Each row is a point. The points of each table are mixes of a few directions, plus a little noise. How many directions does each table use, and how many do they share? Where both have some left over, give the other angles between the two spaces (their principal angles), to ten degrees, smallest first.
(in the rows, 128 means zero)

First, 6 rows:
[[117 132 187]
 [181 105  44]
 [ 91 144 119]
 [ 63 158 128]
 [169 111 176]
 [147 119 114]]
Second (4 x 3):
[[ 48 166 140]
 [159 113 122]
 [204  94 118]
 [100 140 134]]
Directions: first 2, second 1, shared 1

First, 8 rows:
[[127 146 134 163 125 139]
 [ 94 146  86 141 115 121]
 [154  93 125 128 146 114]
 [150 137 182  50 125 108]
 [ 91 139 100 231 123 208]
 [120 196 172 126 105 128]
 [138  58 101  79 147 120]
 [151 110 125 104 138  86]]
Second (7 x 6):
[[167  87 117 112   7 134]
 [146 130 113 108 120 139]
 [ 85 130 163 174 162 104]
 [125 141 124 123 159 131]
 [106  98 162 172  73 103]
 [141 168  97  88 214 151]
 [127 142 121 120 161 133]]
Directions: first 4, second 2, shared 0; angles 60, 90

First, 7 rows:
[[135  95 234 203   7 126 148 160]
 [130 155  60  83 188 129 119  95]
 [130 106 194 174  59 126 138 153]
 [138 152  93 106 137 125 129  92]
 [136 159  66  86 171 126 124  86]
 [115 113 134 128 159 133 119 156]
 [115 117 118 116 176 133 116 152]]
Second, 8 rows:
[[136 129  55 146  92 114 120 189]
 [112  86 158  68 130 174 140  50]
 [133 205 173 139 123  89 135 191]
 [156 162 157 152 131 179  81 172]
 [ 93  63  82 156 114 196  93  82]
 [165 124  88 151 144  98 126 159]
 [132 155 166  96 143  67 173 122]
 [ 96  99 145 116 147 108 157  60]]
Directions: first 2, second 5, shared 0; angles 60, 70

First:
[[142 135 110 167 117 165 144 128 132]
 [101 118 158  69 144  67 106 128 120]
 [ 94 114 168  50 148  47  98 132 118]
 [131 129 124 137 125 138 132 127 130]
 [111 123 148  89 139  86 112 131 124]
 [178 150  67 243  96 249 173 125 144]
 [159 141  90 203 109 205 157 126 138]
 [101 116 159  68 144  65 102 130 118]]
Second:
[[ 97  91 115 114  85 137 108 135 124]
 [ 70  68 119 162  97 127 116 124  86]
 [164 153 125 195 155 161 161 114 124]
 [149 215 104  90 182 105 154 170 156]
 [145 143 123 118 125 140 132 134 144]
 [175 167 116  81 113 159 128 140 180]
 [ 26  55 134 114 113  66  91 136  71]
 [203 130 158  94  94 171 116 100 179]
 [ 92  46 171 154 106 107 101  86  86]
 [155 209 119 157 209 109 173 145 128]]
Directions: first 1, second 4, shared 1

First (9 x 12):
[[131 100 145 122 113 132 151 138 122 133 129 137]
 [185 140 130 121  85 144 130 156 110  83 119 135]
 [171 120  78 112 114 156 169  74 183 109 139 140]
 [ 49 141 110 144 163 135 103  95 137 137 142 124]
 [118 116 134 126 145 121 159 136 131 143 142 129]
 [228 183  90 124 131  98  88 103 168 124 106 105]
 [124 135 156 135 146 113 136 164 116 119 162 126]
 [ 65 145  93 132 168 128 136 118 118 163 105 115]
 [ 77  74 215 136  84 122  79 170  66 138 104 141]]
Second:
[[168 109 127 115 122 138 197 139 144 113 159 141]
 [145  92 182 132 135  98 127 125 158 136 180 135]
 [138 123 106 118 137 125 161 125 132 154 106 123]
 [168  97 151 116  88 127 132 139 119 131 104 136]
 [ 94  99 129 127 115 150 131 102 135 125 133 142]
 [136 143 112 133 110 144  86  92 150  97 132 131]
 [142 132 122 123 115 144 149 141 120 106 131 134]
 [163 134 151 130 149  95 137 149 139 138 154 120]
 [107 106  74 110 138 125 152  86 136 207  43 117]
 [ 21 240 108 175 182 135   7 136  88  81 149 100]
 [128 132 149 129 116 128 129 172  88 121 115 127]]
Directions: first 6, second 6, shared 6

First, 9 rows:
[[ 99 120 143 136 129 149 101 132 118 119 126 164  97 130]
 [ 55 234 120 108  82  76 161 172 140  77 173  43 107  85]
 [147 134  97 124 121  85 148 115 146 157 147  74 177 141]
 [157  71 135 140 147 151 105  98 114 160  97 176 135 158]
 [249  59 126 124 188 197 160 125 150 113 116 171 169 122]
 [144 124 134 110 126 111 154 119 110 142  84 110 131 130]
 [ 89 115 128 151 124 136  78 117 121 143 145 159 111 147]
 [162  94 141 124 147 152 136 117 120 133  90 153 131 135]
 [ 43 198 127 130  92  94 112 152 133 102 174  94  95 109]]
Second, 11 rows:
[[105 120 107 117 117 120 124 136 120 141 120 119 118 124]
 [ 77 116  73 134  59  92 111 161 106 162 105  99 106  78]
 [ 70 114  67 136  48  86 109 166 105 167 103  94 104  71]
 [112 109 126  29 241 161 147  91 121 134 127 149 125 232]
 [153 129 158  95 203 159 142  97 138 110 140 150 140 190]
 [197 150 198 155 176 161 141  98 158  84 157 157 156 153]
 [169 148 164 186 101 130 126 130 147 101 143 135 143  94]
 [112 119 116  93 155 133 132 121 120 136 123 131 123 156]
 [ 86 116  86 118  89 105 118 148 111 155 110 108 110 105]
 [162 137 162 133 161 147 136 111 142 107 143 144 143 149]
 [163 150 152 212  58 115 119 147 144 109 138 122 140  58]]
Directions: first 4, second 2, shared 0; angles 50, 70

First (9 x 20):
[[ 77 181  80 187 189  15  81 139 123 140  15 135  92  91  75 119  88 120
  160  94]
 [221  94 176  93 104 184 178 112  78  88 218 142 155 193 140 105  98 153
   78 166]
 [ 59 180  84 145 124  99  99 139 161 141  75 134 132  77 138 118 140 128
  154 128]
 [177  74 156 101 113 222 164 134  88  61 237  96 165 151 168 102 129 160
  114 188]
 [137  67 147 112 120 212 143 141 119  89 207  78 146 126 164 132 161 137
  140 158]
 [145 123 143 121 120 120 134 118 134 152 123 141 118 146 118 144 130 115
  115 109]
 [108  63 133 143 159 153 116 146 135 124 141  68 108 111 125 165 164 107
  165 108]
 [110 172 127 105  80 115 130 110 179 190  97 177 130 128 137 148 153 108
  110 105]
 [116 197 106 151 141  30 108 114 135 168  37 181 106 128  86 122  88 120
  116  94]]
Second:
[[186 129 151 134 148  76 139 109  94 141 108 161 105 177  82 130  78 124
   95 103]
 [217  41 223  90 143 158 131  99 166 181 142 108 105 191 115 178 137  67
  108  61]
 [ 47  97  49 215 214 111 103 189  42  21 135  39 110  56 108 104 116 176
  203 173]
 [ 89  99 106 122  98 202 149 151 114  89 204  93 149 102 168 137 179 155
  146 172]
 [114 134 130 117 113 145 120 126 159 139 125 123 138 115 148 129 146 120
  135 129]
 [164 140 134 145 155  71 131 117  94 130  99 154 109 160  83 122  79 130
  107 110]
 [ 98 199 101 106  68 131 139 120 155 144 124 177 158 113 160 108 142 146
  110 155]
 [109 186 129  97  83 127 112 110 201 177  87 166 152 111 162 118 144 109
  119 119]]
Directions: first 4, second 4, shared 3; angles 40
